Each row is a point. Each copy is the shape, with its points in the same order, stretched, turned, moved and blurred by noise. Say if it was mirrored as well.

Shape:
[[  1  14  14]
 [-36 -22 -16]
 [ 28 -26  15]
 [ 19  16  -7]
 [-36  38  50]
 [ 16  37 -27]]
Copy 1, 6 rows:
[[-15   8  10]
 [ 30 -17 -33]
 [-18 -28  13]
 [ 10   2  25]
 [-49  54   6]
 [ 34  17  35]]
Copy 1 is: only turned
Copy 2 (6 x 3):
[[ 17  33 -15]
 [ 26 -39   8]
 [ -6 -11 -58]
 [-21  35  -9]
 [ 77  65 -19]
 [-33  52  20]]
Copy 2 is: only turned
Copy 3, 6 rows:
[[ -8 -10   6]
 [-38  43  24]
 [ 13  27 -48]
 [ 20   9  13]
 [-57 -70  20]
 [ 26   8  48]]
Copy 3 is: only turned
Copy 4, 6 rows:
[[ 14   1 -22]
 [-20 -48  -2]
 [  5  29  24]
 [  6  19 -24]
 [ 54 -39 -40]
 [ -2  16 -64]]
Copy 4 is: mirrored

Shape:
[[   6   14  -24 -111]
 [  17   32  -26  -34]
 [  33  -72   -5   15]
 [  -8   26  -14    6]
 [  -7  -10   14   24]
 [  -6   22  -24   24]
 [ -16   30  -35    2]
 [ -23  -26  -30   17]
 [ -15  -19  -14   13]]
Copy 1:
[[-10 -56  54 -12]
 [-30 -22  12 -19]
 [ 59  20 -33  13]
 [-51  -8  -2   0]
 [-18  17 -15  16]
 [-47  -5 -20  -1]
 [-54 -18  -9  -2]
 [-16 -10 -28  29]
 [-15  -4 -21  20]]
Copy 1 is: only turned
Copy 2, 9 rows:
[[-29  72 -51 -14]
 [-21  16 -50  -5]
 [ 90 -11  10  10]
 [-22 -10 -21 -26]
 [ -1 -17  14  -9]
 [ -8 -22 -24 -30]
 [-18  -8 -35 -45]
 [ 37 -10  -2 -52]
 [ 21 -10   2 -37]]
Copy 2 is: only turned
Copy 3:
[[ -29 -116    4  -19]
 [  23  -58   -6   -2]
 [ -59   46  -25  -10]
 [  24   -4   13   23]
 [  -7   43   17    0]
 [  24   11    3   34]
 [  25  -21    6   44]
 [ -22   25    1   56]
 [ -19   27   12   33]]
Copy 3 is: mirrored
Copy 4, 9 rows:
[[-62  43  58 -42]
 [  8  36  34 -25]
 [  3   7 -90 -60]
 [ 17  19  12   3]
 [  7 -12 -32 -16]
 [ 31  26  -4   5]
 [ 16  38  14  11]
 [  1  31 -49   6]
 [ -2  16 -37  -4]]
Copy 4 is: only turned

Shape, 14 rows:
[[  3 -36  15  45  35   5  25   9]
 [ 17  19 -14 -28 -31  25  -1   3]
 [ 68  14 -59 -66  44 -13 -37 -50]
 [  6   4 -35  -8 -61  12 -29  -8]
 [  5 -35  24   4 -19  22 -13 -48]
 [-32  15  -8 -12  26   2  20  52]
 [-22  41   4 -10 -11  -3  13  14]
 [ 20 -16  17 -43  21  16  28  -6]
 [ 14 -25 -40 -18 -24  24  24  17]
 [  1  21 -11 -33 -42 -60 -55  47]
 [ 35  -5  21  22 -11  16   5 -16]
 [ 30 -25  -3  -9   5   1  25 -36]
 [-13 -40 -70   0   0 -77   8   0]
 [  9 -13 -28  12  37 -24   5 -35]]
Copy 1 (14 x 8):
[[ 12   3 -25   1 -20  40  35 -12]
 [-27 -18  36 -22   3   1   2  48]
 [ -5  -1  -9 -58 -10 -82  52  79]
 [-56 -24  21  -5   0 -12 -23  46]
 [-49 -24  -8  26   9 -21  43  -5]
 [ 49  -2  33 -21  -8  36 -15  20]
 [ -3   9  56 -30  11  20 -13  21]
 [ 14 -31  31  -5 -12 -10  49  23]
 [-19 -51  25 -14 -25  21  -2  40]
 [ -4  45  36  25 -10 -20 -37  67]
 [-34   5   4  -4   4  18  38  16]
 [-29 -24  13 -21 -28  -4  43  12]
 [-23  -7   7 -28 -84 -12 -22   6]
 [ -9  -2 -16 -43 -23 -16  30  -3]]
Copy 1 is: mirrored
Copy 2:
[[ 17  21  29  36  57  29  17  -8]
 [  4  20 -10 -29 -27 -17 -23   4]
 [  7 -57 -64 -72  40 -75 -82  67]
 [ 17 -10 -20 -49 -40  37 -49  -8]
 [ 61  18   6 -38  24  15 -25 -37]
 [-18  -5   6  57  -4 -17  36  29]
 [-21 -13  10  14 -16 -11  10 -15]
 [  8  36 -16 -13  35 -49  19  21]
 [ -6  32 -33  -8  -4  18  -6  16]
 [-21 -69  -8 -52 -39  23  -2  44]
 [ 18  37  26 -30  29  10 -23 -18]
 [ 18  21 -17 -34  48  -6 -18 -18]
 [-28 -80 -68 -11  41  59 -20   8]
 [  8 -41 -21  -1  57   4 -37  -3]]
Copy 2 is: mirrored
Copy 3:
[[ -2   5 -12   1  -2 -11   7  79]
 [ 53 -28  10 -15  14   6 -20 -24]
 [-38   2 -10 -44  65  16 -60 -67]
 [ 40  -5  40 -36 -35  43 -31 -10]
 [-18 -52  20 -29 -27  48 -34  43]
 [ 35  13 -18  22   9 -32  54  -7]
 [ 40 -10  12  25  16  22  29 -23]
 [  8 -48 -38  10  29 -15 -19   2]
 [ 57 -11 -28 -24 -17  -1 -22  14]
 [ 11  56  59  43 -46 -22  -6 -29]
 [ 24 -24  22  -8  15   8 -35  42]
 [  2 -30 -25 -10  13  35 -40  30]
 [-26  78 -32  10 -58  61  -8  26]
 [-33  17 -14 -17  13  51 -10  19]]
Copy 3 is: only turned

Shape (15 x 11):
[[-42   3 -14  36  -1 -59  41  10  20 -28  60]
 [ 14   5  11  -2  -8  20  44  -6 -11   9 -27]
 [ 12  -2 -68 -16  14  19 -12 -14  10  -2   0]
 [ -7   2   1  -1  -7 -60  -5 -34 -29 -20 -25]
 [ -4 -11  11 -27   8 -26   8 -17  17  16 -21]
 [ 14 -57  -6  34   2   5  19 -33  21  14 -27]
 [-32 -51 -22   1  -1  11  22  -4  15  18 -35]
 [ 12 -28 -27 -23   6  17   7  65  14   8  19]
 [  2   9   1 -22   4 -18  -8 -33  24 -62 -26]
 [-39 -20   6  -9   5  11 -12  50   2   9  28]
 [  8   3  -4  -9  -6  -7  -6 -27  20  14  25]
 [ -1  10   9  51   4   2  32  -3  26  19 -25]
 [-28 -12 -31 -12  39   5 -14  -9  17 -35 102]
 [  1 -25 -33 -24 113 -47  -3 -10 -64  17 -24]
 [-18 -35 -17 -15  13  15  13 -30  18  12 -17]]
Copy 1 (15 x 11):
[[ 21  30  34 -11  37 -86  23   0 -61 -28 -62]
 [-20  -9  -4  -2   1  21 -15  18  32  12  10]
 [ 16  24 -51  -2  13  22  29 -17 -34  -2  41]
 [-10 -45  10 -22  -2 -32  25 -33 -45  12  -1]
 [ 11 -26   0 -16 -26  20  30  -7 -15  -4  -7]
 [ -8  15 -29  35 -34   3  40 -27  28  -5  -1]
 [  1  10 -55  24 -53  26  10 -14  -3  -3 -11]
 [-10  11 -24  27  11  36  24  60 -20   3   2]
 [ 45 -43   0   0  30 -31  18 -15 -17  -3  35]
 [  5  17  12  37 -17  16   6  48 -36  20 -23]
 [ 25  14  11 -24   1  -3  44  -8 -15  15  -8]
 [-10  21   9   8 -20 -31   2  22  25 -15  12]
 [ 58  62  32  20  44 -16  46 -21 -80  -5 -34]
 [-56 -14  13  29 -36  49  34 -50 -96 -47  25]
 [ 22  13 -32  16 -35  35  18 -34  -1  -3  -4]]
Copy 1 is: only turned
Copy 2, 15 rows:
[[  61  -29   -5    5   22   -7   -7   76   10   40    6]
 [ -11  -12   22  -34   -2   -5   33   -5  -31   -7   -8]
 [ -43   14  -21   44  -18  -52   10   28   -6   10   13]
 [   7  -32    2  -29   21  -21  -47   13  -27  -17   64]
 [   4  -10   16   -7  -19   32  -18    2  -33   -8   14]
 [  26   18   67   13  -34  -13   -9  -11   13  -14  -16]
 [  30   29   28  -25  -56  -10  -10    3   -9   39  -17]
 [  -4    7  -33    1  -45    2   50   -3   36   15   -9]
 [ -26  -25   24    4   34   23  -17   -8  -27   17   76]
 [  46   -8  -55   -6  -26   24   16  -18   16   44  -18]
 [  13  -10   -8   42    2   11   15   19  -27  -22    3]
 [  14   20   27  -13   22   -1   10   15   -1    1  -43]
 [  36  -53  -38   98   -6   -7   -6   19   17   49   13]
 [ -45  -75  -23    3  -36  -71 -121  -11   35   17   18]
 [  14    2   28   15  -40    1  -15   -3  -28   26   -6]]
Copy 2 is: mirrored
Copy 3:
[[ -16   34  -40   35  -18  104   30  -11  -51   10  -21]
 [  -1  -28   -7   32    9  -29  -34    0  -10   32   -5]
 [  -4   -9  -11    2    4    1    8   43   21  -55    8]
 [  12   59  -39   17  -27  -38   -5  -19  -32  -14  -22]
 [   2   12    3   20   -2  -10  -40  -21  -29  -27   -4]
 [  -6  -51  -24   -6   12  -30    9  -41  -43  -19   12]
 [  21  -77  -24   12  -29   -5  -25   -7  -36  -25   -8]
 [  17  -43   51   46   -7   33   22   25    9  -20    4]
 [ -28   41   -9  -27  -10  -17  -21    1   -9  -30  -66]
 [  33  -27   42   17  -52   51   -2    2   -2    1    8]
 [   9   30    4   -3   23   23   -6  -18    5  -22   16]
 [ -12  -11  -20   -6   21    5   -2   -1  -62   48    8]
 [ -36   13   11  -10  -43  109   27    2   44  -48    8]
 [ -50   15    2   65 -110  -49  -20   15  -23  -59   44]
 [  -3  -51  -11   -3  -15   -2  -38  -17  -11  -35   -2]]
Copy 3 is: only turned

Shape (16 x 12):
[[-33 -13 -20  14  18  41  53  12  -1 -24 -28   4]
 [ 30  42  51   5  10  13 -23  -3  70 -29  39   4]
 [  3  -9   6  27 -57  -3   9  52  -7  15  -2   2]
 [ 19 -32   4  12 -14   6  30   4   4 -12 -66  11]
 [-44 -28  22  11  29  25 -25  11   1 -23 -38 -29]
 [ -3  -1  14 -11  -8 -21  16  14 -54 -15 -18  32]
 [ 26 -19 -11 -33 -58   7   3  12 -24  28  -4 -12]
 [  7  -1  23  27  10  12 -29 -39  57   8  54  32]
 [-20 -17   1 -17  47  68 -11  31  17 -32 -28  17]
 [ 17 -38 -23   8  -4  -5  -1  38 -12  -5 -39  28]
 [ 11  33  56   5  -5  27 -19 -34  55  21  14  21]
 [-24 -19 -11 -32 -28 -30  18  28  22   6 -27  15]
 [ 17 -11  -5  -5  19 -14  21  26 -12   9 -16 -19]
 [ 26  -4  54   7  16  12  -7 -27  71  10  56   1]
 [ 13   5  31   5  -6  26 -34 -44  67 -51  49 -10]
 [  4  12 -53   8 -22 -15   5  19 -16  18 -47  -3]]
Copy 1, 16 rows:
[[-24  60 -17   0  60 -21 -26  25 -18  45 -24  13]
 [ 17 -50  -9 -31 -48 -37  51  -7   2  34  67   5]
 [-22  22 -11 -27 -20  58 -28 -32   1  24 -32  39]
 [-60  32  36 -27  26  39 -34   0  22  27  -5  20]
 [-12  64  -9 -32  64 -19  42 -29  32  -6  -4  29]
 [ 15  37  38  34   5  19 -51  -5  61  16 -15  36]
 [-14 -16  17  -1 -11  68 -20  23   7  23 -63  19]
 [ 52 -26 -42  -1 -23  26  27 -13 -22  30  75 -11]
 [-55  47 -22   2  43 -30  49  30  20  56  10  20]
 [-74  35  -5   6  10  53 -25 -10  40  19  -9   0]
 [ 32  -8   9 -30 -30  21  46   7  -9  30  70  37]
 [-63  30   9  42  24  17 -30  -5   5   7   5  54]
 [-29  14  -8  -5  13   1 -25  32  42 -22 -28 -13]
 [ 44 -62 -41 -35  -3   2  27  15 -16  28  56   4]
 [ 48 -65 -15 -16 -10 -28  51 -32 -37  46  52  -6]
 [-61  57  11  11 -18  35  -9   2  -1 -22 -25 -10]]
Copy 1 is: mirrored
Copy 2, 16 rows:
[[ 17  41 -22 -16  15  -7  20  -5  30 -29 -13  22]
 [-15 -32  15  47  -2  32   4 -53  15  18  65 -47]
 [ -3  26 -41  20   0  13 -64   5 -12 -24  25 -15]
 [ 20  36 -20 -12  18 -12  16  -9  -8 -87 -12 -33]
 [ 47  44  40 -60  33 -22 -12  -2  19  -1  23 -13]
 [ 44  -7 -17 -19 -20   1  -1   9 -43 -23  35  -5]
 [ -2  -5 -39  -9   8  18 -25  -8 -44  15 -10 -50]
 [-47 -33  12  41 -26  -9  -4  -9  41   0  20 -39]
 [ 18  60  39 -26  24 -38  48  -3  -6   7  26  11]
 [ -5  31  -3 -16  23 -30  16  28 -38 -75  12  -8]
 [ -3 -23  18  65 -31  19  -6 -24  15  26  26 -49]
 [  3 -17 -31   3  43 -31 -13 -13 -19 -26 -29   6]
 [ -6  -1  11 -21  20  19   6  -2 -35 -22   7   7]
 [-49 -28  16  30 -25  12 -17 -56  33  23  13 -35]
 [-10 -32  -9   1   9  10   0 -65  60  16  38 -90]
 [  7 -13 -17  13  43  18  17  47 -36 -49  -4 -17]]
Copy 2 is: only turned
Copy 3 (16 x 12):
[[  6 -17 -47  17  21  36  24 -16  32  -8  -9  55]
 [ 10  80  24 -28   1 -45  51 -11 -57  45  -5 -11]
 [-19  41  -2  76 -50 -18   8  13  12 -16  33  63]
 [-19 -14 -25  62  17  23  41 -18   0 -34  15  16]
 [  5 -26  21  48   3  -7   6  23   9  13 -70  35]
 [-22   4   4  27  -8  -7 -10  24  29 -57  15  11]
 [-37  28 -18  46 -42 -45 -33 -29   6 -29  19  -5]
 [-16  65  30 -27   1 -27  10  19 -47 106  46 -19]
 [-29  -4 -21 -12  18  19  26 -16 -24 -15 -48  54]
 [-33 -12  -3  49  -2 -11   3   5 -19 -50  29  51]
 [-16  56  19 -14 -29   4  53   4 -31  71   4 -51]
 [-14  13  27  46  -9  11 -31 -40   3 -49  15  54]
 [ -8 -27   6  32  -4 -42  14 -18  25 -29   4  36]
 [-14  71  33 -23  12 -53  26 -22 -41  95  35 -13]
 [ 25  93  16 -16  26 -50  -2  -7 -65  78 -18 -37]
 [ 11 -40 -14  53 -46   6   5  -3  10 -41   1  16]]
Copy 3 is: mirrored
